Each row is a point. The points of each table are mixes of a few directions, plus a little noise. Count the directions of each table, and those that both share. Where both have some left over, give the other angles between the two spaces (their principal angles), to ten degrees, smallest first.

First (7 x 3)
[[-0.12 -0.21  0.27]
 [ 0.15  0.27 -0.35]
 [-0.06 -0.11  0.14]
 [-0.17 -0.29  0.37]
 [ 0.46  0.80 -1.03]
 [-0.18 -0.31  0.40]
 [-0.09 -0.15  0.20]]
Second (4 x 3)
[[ 0.46  0.80 -0.30]
 [ 0.08  0.13 -0.05]
 [-0.21 -0.37  0.14]
 [-0.33 -0.57  0.21]]
Directions: first 1, second 1, shared 0; angles 30

First (8 x 4)
[[-0.17  0.07  0.66 -1.01]
 [-0.10 -0.18  0.20 -0.20]
 [ 0.29  0.67 -0.42  0.27]
 [-0.11 -0.59 -0.16  0.55]
 [ 0.16  0.47 -0.13 -0.07]
 [-0.14 -0.62 -0.07  0.44]
 [-0.08 -0.31 -0.01  0.18]
 [ 0.15  0.50 -0.07 -0.17]]
Second (7 x 4)
[[-0.09 -0.61 -0.28  0.00]
 [-0.28  0.18  0.29 -0.57]
 [-0.13 -0.22 -0.25  0.35]
 [ 0.65  0.36  0.19  0.07]
 [-0.93 -0.32 -0.09 -0.35]
 [ 0.50  0.18  0.15 -0.07]
 [ 0.29  0.43 -0.01  0.57]]
Directions: first 2, second 3, shared 1; angles 40

First (6 x 6)
[[-0.09  0.13 -0.39 -0.37 -0.27 -0.84]
 [ 0.03 -0.01  0.01  0.12 -0.29 -1.07]
 [ 0.03 -0.17  0.03  0.14  0.49  0.62]
 [ 0.14 -0.12 -0.29  0.19 -0.14  0.01]
 [ 0.12  0.03  0.08  0.19 -0.31  0.53]
 [-0.22  0.14  0.56 -0.27  0.52  0.75]]
Second (6 x 6)
[[ 0.25  0.31 -0.48 -0.08  0.12 -0.29]
 [-0.16  0.60 -0.56 -0.32 -0.11 -0.23]
 [-0.11 -0.45  0.42  0.48 -0.20  0.76]
 [ 0.22  0.23 -0.10  0.04  0.20 -0.24]
 [ 0.08 -0.16 -0.39 -0.33 -0.08 -0.27]
 [-0.28 -0.53  1.12  0.21  0.06  0.28]]
Directions: first 4, second 4, shared 2; angles 40, 90

First (10 x 9)
[[ 0.25 -0.43  0.71  0.01  0.54  0.51 -0.18 -0.21 -0.20]
 [ 0.09 -0.91 -0.08 -0.24  0.51  0.57  0.07 -0.14  0.00]
 [-0.25  0.32 -0.23  0.27 -0.33 -0.53  0.11 -0.25 -0.12]
 [ 0.44  0.29  0.32 -0.22 -0.25  0.33  0.18  0.71  0.19]
 [-0.01 -0.89 -0.34 -0.24  0.41  0.44  0.13 -0.14  0.05]
 [-0.25 -0.31 -0.74  0.04 -0.28 -0.27  0.45 -0.19 -0.01]
 [-0.31  0.83 -0.02  0.32 -0.31 -0.71 -0.30 -0.19 -0.07]
 [ 0.29 -0.12  0.17 -0.06 -0.17  0.26  0.37  0.28 -0.01]
 [-0.21  0.70  0.05  0.40 -0.46 -0.68  0.02 -0.22 -0.19]
 [-0.03  0.52  0.16 -0.28  0.35  0.09 -0.85  0.35  0.35]]
Second (10 x 9)
[[ 0.09 -0.11  0.39  0.03 -0.14 -0.23 -0.63  0.02 -0.19]
 [-0.57 -0.05 -0.78 -0.03  0.13  0.43  0.87  0.25  0.23]
 [-0.38 -0.09 -0.52  1.02 -0.26 -0.05 -0.72  0.19 -0.34]
 [ 0.12 -0.12  0.50 -0.23 -0.08 -0.21 -0.46  0.01 -0.11]
 [-0.02  0.00 -0.09  0.50 -0.14 -0.11 -0.49  0.01 -0.20]
 [ 0.87  0.55  0.07 -0.08  0.29  0.03  0.72 -0.61  0.29]
 [ 0.15 -0.12  0.56 -0.39 -0.04 -0.19 -0.33 -0.01 -0.05]
 [-0.42 -0.12 -0.30 -0.60  0.18  0.34  0.90  0.23  0.30]
 [ 0.73  0.32  0.43 -0.11  0.11 -0.18  0.04 -0.44  0.08]
 [-0.57 -0.27 -0.27 -0.10 -0.05  0.16  0.09  0.36  0.00]]
Directions: first 4, second 3, shared 0; angles 40, 60, 70

First (10 x 11)
[[ 0.17  1.12  0.13 -0.06 -0.36 -0.14  0.40 -0.16  0.38  0.40  0.50]
 [ 0.51  0.39 -0.07 -0.34 -0.80 -0.09 -0.92  0.57 -0.41 -0.50  0.02]
 [-0.37 -0.27  0.05  0.24  0.57  0.07  0.68 -0.42  0.30  0.37  0.00]
 [-0.35 -1.16 -0.08  0.18  0.63  0.16 -0.02 -0.07 -0.20 -0.17 -0.46]
 [ 0.17  0.17 -0.02 -0.11 -0.27 -0.03 -0.29  0.18 -0.12 -0.15  0.02]
 [ 0.17 -0.07 -0.05 -0.12 -0.25 -0.01 -0.46  0.27 -0.24 -0.28 -0.10]
 [ 0.39  1.06  0.06 -0.22 -0.68 -0.15 -0.16  0.17  0.09  0.05  0.39]
 [-0.13  0.23  0.07  0.11  0.17 -0.01  0.49 -0.27  0.28  0.33  0.16]
 [-0.42 -1.26 -0.08  0.23  0.75  0.18  0.09 -0.14 -0.16 -0.12 -0.48]
 [-0.14 -0.20  0.01  0.09  0.23  0.03  0.20 -0.13  0.07  0.09 -0.05]]
Second (9 x 11)
[[ 0.03 -0.83 -0.13 -0.07  0.03  0.09 -0.67  0.34 -0.48 -0.52 -0.42]
 [ 0.04 -1.07 -0.17 -0.09  0.04  0.12 -0.88  0.44 -0.62 -0.67 -0.55]
 [ 0.00 -0.09 -0.02 -0.01  0.00  0.01 -0.07  0.04 -0.05 -0.06 -0.04]
 [-0.02  0.64  0.10  0.05 -0.02 -0.07  0.52 -0.26  0.36  0.40  0.33]
 [-0.01  0.14  0.02  0.01  0.00 -0.02  0.11 -0.06  0.08  0.09  0.07]
 [ 0.00  0.07  0.01  0.01  0.00 -0.01  0.06 -0.03  0.04  0.04  0.03]
 [-0.02  0.47  0.08  0.04 -0.02 -0.05  0.38 -0.19  0.27  0.29  0.24]
 [ 0.02 -0.66 -0.10 -0.05  0.02  0.07 -0.53  0.27 -0.37 -0.41 -0.34]
 [-0.05  1.34  0.22  0.11 -0.05 -0.15  1.09 -0.55  0.77  0.84  0.69]]
Directions: first 2, second 1, shared 1

First (10 x 14)
[[ 0.20  0.05 -0.34 -0.23 -0.32  0.12  0.32 -0.05  0.12  0.12  0.41  0.08
   0.04  0.33]
 [ 0.08  0.43  0.19  0.55  0.03  0.14 -0.19  0.29 -0.42 -0.20  0.48 -0.55
   0.21  0.44]
 [-0.06  0.38  0.40  0.15 -0.52 -0.37 -0.14  0.32 -0.29  0.25 -0.34 -0.11
  -0.24  0.09]
 [-0.28 -0.29  0.17  0.12  0.48  0.36 -0.18 -0.08 -0.02 -0.01 -0.06  0.08
   0.03 -0.36]
 [ 0.43  0.17 -0.50 -0.15 -0.28 -0.09  0.31 -0.10  0.25 -0.20  0.47 -0.06
   0.14  0.36]
 [-0.57  0.01  0.95  0.61 -0.02 -0.03 -0.83  0.16  0.26  0.02 -1.08  0.43
  -0.67 -1.80]
 [ 0.03 -0.12 -0.29 -0.09  0.08  0.56  0.26 -0.09  0.01  0.10  0.69  0.02
   0.19  0.32]
 [-0.08 -0.52 -0.28 -0.90  0.29 -0.40  0.47 -0.20 -0.31  0.42 -0.42  0.09
   0.20  0.89]
 [ 0.30 -0.05 -0.34 -0.20  0.32 -0.46  0.13 -0.15 -0.02 -0.38 -0.06 -0.27
   0.30  0.50]
 [-0.05 -0.05  0.04  0.14 -0.05  0.17 -0.16 -0.10  0.40 -0.12 -0.09  0.29
  -0.20 -0.77]]
Second (9 x 14)
[[ 0.04 -0.46  0.12 -0.40 -0.06  0.25 -0.03  0.14  0.03 -0.06  0.34 -0.14
  -0.79 -0.02]
 [ 0.35  1.16 -0.44  0.61  0.06 -0.43 -0.43  0.02 -0.70 -0.48 -1.02  0.58
   1.90  0.05]
 [-0.09  0.35 -0.07  0.34  0.06 -0.21  0.08 -0.14  0.06  0.11 -0.22  0.07
   0.58  0.01]
 [ 0.18  0.07 -0.08 -0.09 -0.03  0.04 -0.20  0.12 -0.26 -0.25 -0.13  0.12
   0.10  0.01]
 [-0.11 -0.56  0.19 -0.34 -0.04  0.23  0.14  0.04  0.25  0.15  0.47 -0.25
  -0.92 -0.02]
 [ 0.00  0.33 -0.09  0.26  0.05 -0.16 -0.01 -0.08 -0.05  0.00 -0.25  0.10
   0.54  0.01]
 [-0.41 -0.15  0.16  0.20  0.07 -0.09  0.45 -0.26  0.57  0.52  0.28 -0.26
  -0.23 -0.01]
 [-0.33 -0.40  0.22 -0.04  0.02  0.07  0.38 -0.16  0.52  0.44  0.45 -0.31
  -0.64 -0.02]
 [ 0.36 -0.32 -0.02 -0.52 -0.12  0.30 -0.38  0.33 -0.43 -0.47  0.09  0.08
  -0.55 -0.01]]
Directions: first 5, second 2, shared 0; angles 60, 90

First (11 x 18)
[[ 0.02  0.49 -0.19 -0.43  0.70 -0.17  0.30 -0.25 -0.40 -0.55  0.63  0.20
  -0.34  0.44  0.86 -0.39 -0.11  0.47]
 [ 0.00  0.16 -0.06 -0.14  0.23 -0.05  0.10 -0.08 -0.14 -0.18  0.21  0.07
  -0.11  0.15  0.28 -0.13 -0.04  0.16]
 [-0.02 -0.70  0.28  0.61 -1.01  0.24 -0.43  0.37  0.58  0.79 -0.91 -0.28
   0.49 -0.63 -1.24  0.56  0.16 -0.67]
 [-0.01 -0.32  0.13  0.28 -0.46  0.10 -0.20  0.17  0.27  0.36 -0.41 -0.13
   0.23 -0.29 -0.56  0.25  0.07 -0.31]
 [ 0.00 -0.16  0.06  0.13 -0.22  0.05 -0.10  0.08  0.13  0.17 -0.20 -0.07
   0.11 -0.14 -0.27  0.12  0.03 -0.15]
 [-0.01 -0.16  0.06  0.14 -0.23  0.05 -0.10  0.08  0.13  0.17 -0.20 -0.06
   0.11 -0.14 -0.27  0.13  0.03 -0.15]
 [ 0.02  0.45 -0.18 -0.39  0.64 -0.15  0.28 -0.23 -0.37 -0.51  0.58  0.18
  -0.32  0.40  0.80 -0.36 -0.11  0.43]
 [-0.01 -0.36  0.14  0.30 -0.50  0.12 -0.22  0.18  0.29  0.40 -0.46 -0.14
   0.25 -0.32 -0.62  0.28  0.08 -0.34]
 [-0.01 -0.28  0.11  0.24 -0.40  0.09 -0.17  0.14  0.23  0.32 -0.36 -0.11
   0.19 -0.25 -0.49  0.22  0.07 -0.27]
 [ 0.02  0.73 -0.28 -0.64  1.05 -0.25  0.45 -0.38 -0.61 -0.83  0.94  0.29
  -0.51  0.66  1.29 -0.58 -0.17  0.70]
 [ 0.00  0.14 -0.05 -0.12  0.20 -0.04  0.08 -0.07 -0.11 -0.16  0.17  0.05
  -0.09  0.12  0.24 -0.11 -0.03  0.13]]
Second (11 x 18)
[[ 0.24 -0.19  0.14  0.26  0.02  0.19 -0.09  0.49  0.24  0.19  0.03 -0.05
  -0.04 -0.59  0.39  0.00 -0.28 -0.45]
 [-0.26 -0.15  0.14 -0.63 -0.05 -0.16  0.19 -0.23  0.37 -0.21 -0.51  0.39
   0.23  0.14  0.10  0.22  0.07 -0.31]
 [-0.07 -0.19  0.16 -0.32 -0.02 -0.02  0.09  0.07  0.36 -0.06 -0.34  0.25
   0.14 -0.17  0.25  0.15 -0.08 -0.42]
 [ 0.32 -0.14  0.09  0.44  0.03  0.23 -0.15  0.55  0.12  0.25  0.18 -0.16
  -0.11 -0.62  0.35 -0.07 -0.29 -0.35]
 [ 0.27  0.35 -0.29  0.84  0.06  0.14 -0.24  0.06 -0.72  0.23  0.78 -0.58
  -0.33  0.13 -0.39 -0.35  0.05  0.75]
 [-0.02  0.33 -0.26  0.28  0.02 -0.06 -0.07 -0.31 -0.57 -0.01  0.42 -0.29
  -0.15  0.49 -0.50 -0.19  0.23  0.74]
 [-0.48 -0.39  0.33 -1.25 -0.09 -0.27  0.37 -0.32  0.86 -0.39 -1.07  0.80
   0.47  0.10  0.34  0.47  0.06 -0.80]
 [ 0.12  0.42 -0.34  0.63  0.05  0.03 -0.18 -0.19 -0.78  0.11  0.70 -0.50
  -0.28  0.42 -0.56 -0.32  0.19  0.92]
 [-0.04 -0.29  0.23 -0.35 -0.03  0.01  0.09  0.20  0.53 -0.03 -0.43  0.31
   0.17 -0.36  0.41  0.20 -0.17 -0.65]
 [-0.38 -0.02  0.04 -0.71 -0.05 -0.25  0.22 -0.50  0.18 -0.30 -0.46  0.37
   0.23  0.48 -0.15  0.20  0.23  0.01]
 [ 0.30  0.27 -0.23  0.81  0.06  0.17 -0.24  0.17 -0.59  0.25  0.71 -0.53
  -0.31 -0.02 -0.25 -0.31 -0.02  0.56]]
Directions: first 1, second 2, shared 0; angles 70

First (10 x 24)
[[ 0.02 -0.12 -0.21 -0.33 -0.13 -0.21 -0.22 -0.64  0.19 -0.41 -0.14 -0.28
  -0.08 -0.39  0.34 -0.17 -0.29 -0.03 -0.09 -0.21 -0.08  0.00  0.31 -0.07]
 [-0.03  0.06  0.35  0.41  0.07 -0.05 -0.09  0.75 -0.42  0.37 -0.10  0.55
  -0.22  0.22 -0.20 -0.01  0.28  0.09  0.31 -0.18  0.48  0.15 -0.20 -0.08]
 [ 0.01 -0.03 -0.21 -0.24 -0.04  0.05  0.09 -0.44  0.27 -0.20  0.08 -0.35
   0.16 -0.11  0.09  0.02 -0.15 -0.05 -0.19  0.16 -0.32 -0.10  0.10  0.05]
 [-0.15 -1.11  0.16 -0.33 -0.63 -0.41  0.01 -0.86 -0.06 -0.65 -0.44 -0.58
   0.31 -0.45  0.35 -0.31  0.09  0.59 -0.15 -0.12 -0.18  0.00  0.46 -0.29]
 [-0.02 -0.40 -0.10 -0.36 -0.29 -0.28 -0.19 -0.75  0.11 -0.51 -0.25 -0.38
  -0.01 -0.45  0.38 -0.23 -0.21  0.14 -0.10 -0.23 -0.09  0.01  0.38 -0.15]
 [-0.01 -0.14 -0.26 -0.31 -0.05  0.22  0.38 -0.58  0.42 -0.20  0.22 -0.60
   0.48  0.03 -0.03  0.14 -0.09  0.00 -0.38  0.50 -0.66 -0.23  0.04  0.16]
 [ 0.08  0.73  0.21  0.55  0.43  0.12 -0.20  1.16 -0.36  0.67  0.11  0.88
  -0.49  0.39 -0.31  0.12  0.15 -0.29  0.41 -0.22  0.62  0.17 -0.40  0.07]
 [-0.03  0.15 -0.03  0.14  0.18  0.47  0.57  0.32  0.16  0.37  0.41 -0.11
   0.45  0.52 -0.44  0.35  0.22 -0.06 -0.21  0.67 -0.43 -0.19 -0.37  0.27]
 [-0.15 -0.50  0.75  0.64 -0.17 -0.14  0.06  1.07 -0.79  0.47 -0.28  0.65
  -0.06  0.36 -0.34 -0.07  0.68  0.52  0.40 -0.17  0.62  0.22 -0.26 -0.23]
 [ 0.26  1.35 -0.64 -0.16  0.65  0.23 -0.39 -0.05  0.49  0.10  0.38  0.22
  -0.55 -0.10  0.14  0.14 -0.69 -0.92  0.02 -0.18  0.05 -0.02 -0.06  0.29]]
Second (11 x 24)
[[ 0.14 -0.04  0.03 -0.47 -0.26  0.82 -0.65  0.17 -0.46  0.11 -0.57  1.09
   0.76  0.37  0.64  0.43 -0.54 -0.08  0.32  0.63 -0.53 -0.02  0.96 -0.29]
 [ 0.03 -0.01  0.01 -0.09 -0.05  0.16 -0.13  0.03 -0.09  0.02 -0.11  0.22
   0.15  0.07  0.13  0.09 -0.11 -0.02  0.06  0.12 -0.10 -0.01  0.19 -0.06]
 [-0.07  0.02 -0.01  0.23  0.13 -0.40  0.32 -0.08  0.22 -0.05  0.28 -0.53
  -0.37 -0.18 -0.31 -0.21  0.26  0.04 -0.16 -0.31  0.26  0.01 -0.47  0.14]
 [-0.11  0.03 -0.03  0.38  0.22 -0.66  0.53 -0.13  0.37 -0.09  0.46 -0.88
  -0.62 -0.30 -0.52 -0.35  0.44  0.07 -0.26 -0.51  0.43  0.02 -0.78  0.23]
 [ 0.04 -0.01  0.01 -0.12 -0.06  0.20 -0.16  0.04 -0.12  0.03 -0.14  0.27
   0.19  0.09  0.16  0.11 -0.14 -0.02  0.08  0.15 -0.13 -0.01  0.23 -0.07]
 [ 0.10 -0.02  0.02 -0.34 -0.19  0.59 -0.47  0.12 -0.33  0.08 -0.41  0.79
   0.55  0.26  0.46  0.31 -0.39 -0.06  0.23  0.46 -0.38 -0.02  0.69 -0.21]
 [-0.19  0.05 -0.04  0.64  0.36 -1.11  0.89 -0.22  0.63 -0.15  0.77 -1.49
  -1.04 -0.50 -0.88 -0.59  0.74  0.12 -0.44 -0.86  0.72  0.04 -1.30  0.39]
 [-0.10  0.02 -0.02  0.32  0.18 -0.56  0.44 -0.11  0.31 -0.07  0.38 -0.74
  -0.52 -0.25 -0.44 -0.29  0.37  0.06 -0.22 -0.43  0.36  0.02 -0.65  0.19]
 [ 0.01  0.00  0.00 -0.03 -0.02  0.06 -0.05  0.01 -0.03  0.01 -0.04  0.08
   0.05  0.03  0.04  0.03 -0.04 -0.01  0.02  0.05 -0.04  0.00  0.07 -0.02]
 [ 0.06 -0.01  0.01 -0.19 -0.10  0.32 -0.25  0.06 -0.18  0.04 -0.22  0.43
   0.29  0.14  0.25  0.17 -0.21 -0.03  0.13  0.25 -0.20 -0.01  0.37 -0.11]
 [ 0.10 -0.03  0.02 -0.34 -0.19  0.59 -0.47  0.12 -0.33  0.08 -0.41  0.78
   0.55  0.26  0.46  0.31 -0.39 -0.06  0.23  0.45 -0.38 -0.02  0.69 -0.21]]
Directions: first 3, second 1, shared 0; angles 90
